Each row of a before or after table is a point. One or more steps were done to the points. Then noise was added and the rows were shuffled. The steps act on how far a point lies along the listed directions, d1 being the first. Name the steps. A step turns or swaps two directions, mirrors them in a line or flattens them onto one, adds a multiple of one to another, or multiplies one. Angles are multiples of 10 degrees, from the lower direction toward the higher: turns from -170 to 170, lines from 10 to 170 but not 90. Use the fewest steps. Two steps may share a direction if one is a turn and the other turns, adds or multiplies; they go together, in the order done. Otherwise the lowest direction goes first.

Directions:
(1): [ 2.84 -0.48]
(2): [-0.48 -2.84]
Before (13 x 2)
[[ 0.58  0.35]
 [ 1.05 -0.55]
 [ 0.37  0.46]
 [ 0.79 -0.38]
 [ 0.21  0.10]
 [ 0.47 -0.42]
 [ 0.15 -0.26]
 [ 0.10 -0.37]
 [ 0.54  0.04]
 [ 0.32  0.33]
 [ 0.37  1.34]
 [ 0.20 -0.19]
 [-0.03 -0.11]]
After (13 x 2)
[[ 0.28  0.52]
 [ 0.26  0.37]
 [ 1.12 -0.36]
 [-0.01 -0.12]
 [ 0.51  0.45]
 [ 0.14  1.38]
 [ 0.18 -0.34]
 [ 0.52 -0.35]
 [ 0.86 -0.23]
 [ 0.20  0.14]
 [ 0.19 -0.23]
 [ 0.51  0.15]
 [ 0.24 -0.15]]
Steps: turn d1 and d2 by -10 degrees

Directions:
(1): [-0.47  0.23  2.24 -3.36]
(2): [-3.09 -0.05 -2.39 -1.16]
Before (13 x 4)
[[-0.16  0.37  0.01 -0.50]
 [-0.59  0.17  0.60 -1.16]
 [-0.62  0.04 -0.69  0.23]
 [ 0.04  0.03 -0.35  0.03]
 [-0.01  0.12 -0.07  0.03]
 [-0.22  0.19 -0.76  0.53]
 [ 0.24 -0.07  0.17 -0.23]
 [ 0.34  0.08  0.61  0.44]
 [-0.75  0.11 -0.72  0.00]
 [ 0.47  0.00  0.09  0.65]
 [-0.36  0.35 -0.48  0.25]
 [-0.61  0.12 -1.05  0.30]
 [ 0.42 -0.03  0.03  0.71]]
After (13 x 4)
[[ 0.27  0.03 -0.26  0.08]
 [-1.18  0.11 -0.52 -0.60]
 [ 0.02  0.13  0.77 -0.23]
 [ 0.06  0.15 -0.03  0.06]
 [ 0.31  0.13 -0.64  1.05]
 [ 0.01 -0.10  0.01 -0.41]
 [-0.31  0.31 -0.42 -0.19]
 [ 0.52  0.05  0.64  0.04]
 [-0.09  0.05 -0.68  0.82]
 [ 0.06  0.00 -0.44  0.83]
 [ 0.52  0.06  0.59  0.14]
 [ 0.17  0.33 -0.24  0.60]
 [ 0.47  0.20 -0.19  0.78]]
Steps: turn d1 and d2 by 60 degrees

Directions:
(1): [-2.12  0.29 -0.71 -4.66  0.36 -0.45 -1.93 -1.52]
(2): [ 1.32  1.43 -1.79 -1.82  0.08 -2.70  1.64  3.59]
(3): [-0.43 -0.67  1.65 -1.01  2.95 -0.51  4.15 -1.61]
Before (13 x 8)
[[-0.30  0.17 -0.30 -0.72  0.19 -0.49  0.40 -0.11]
 [ 0.36  0.08 -0.75  0.14 -1.02 -0.05 -0.67  0.76]
 [ 0.01  0.11  0.32  0.36  0.18 -0.05  0.39  0.17]
 [ 0.24 -0.60  0.55  0.35  0.57  0.42  0.45 -0.52]
 [-0.03  0.21 -0.18 -0.50 -0.47  0.19 -0.45  0.22]
 [-0.01  0.10 -0.02 -0.23 -0.37 -0.03 -0.19  0.51]
 [ 0.09  0.15 -0.38 -0.16 -0.33  0.07 -0.41  0.50]
 [-0.03  0.19 -0.24 -0.04 -0.44 -0.30 -0.02  0.46]
 [-0.07  0.05  0.29  0.08  0.16 -0.12  0.63 -0.41]
 [ 0.28  0.04 -0.08 -0.36  0.44 -0.30  0.51  0.13]
 [-0.08 -0.36 -0.04  1.17 -0.81  0.77 -1.64 -0.15]
 [-0.10 -0.09  0.19  0.57 -0.05  0.29  0.23 -0.40]
 [-0.36 -0.17  0.49  0.20  0.52  0.60 -0.06 -0.99]]
After (13 x 8)
[[ 0.54 -0.31  0.04  0.68 -0.22  0.40 -0.41  0.26]
 [ 0.06  0.02 -0.01  0.41  0.14 -0.24  0.78  0.01]
 [-0.07  0.07 -0.13  0.31 -0.41  0.17 -0.28 -0.12]
 [ 0.21  0.19  0.04  0.66 -0.41 -0.01  0.11  0.08]
 [-0.25  0.00 -0.16 -0.73  0.17  0.05  0.06 -0.05]
 [-0.02  0.20  0.02  0.36 -0.26  0.01 -0.34  0.31]
 [-0.31  0.12 -0.06 -0.36 -0.17 -0.23  0.13  0.00]
 [-0.22  0.02  0.19 -0.52 -0.07 -0.02  0.07  0.13]
 [-0.15  0.05  0.20 -0.71  0.13  0.08  0.40 -0.20]
 [ 0.51 -0.01 -0.09  0.39  0.06 -0.02  0.14  0.28]
 [-0.45 -0.07 -0.36 -1.37 -0.12 -0.16 -0.19 -0.32]
 [-0.91 -0.25 -0.10 -1.22  0.19  0.02 -0.95 -0.71]
 [ 0.13  0.04  0.21  0.70  0.17  0.36  0.03 -0.18]]
Steps: turn d1 and d3 by 100 degrees; multiply d2 by 0.4
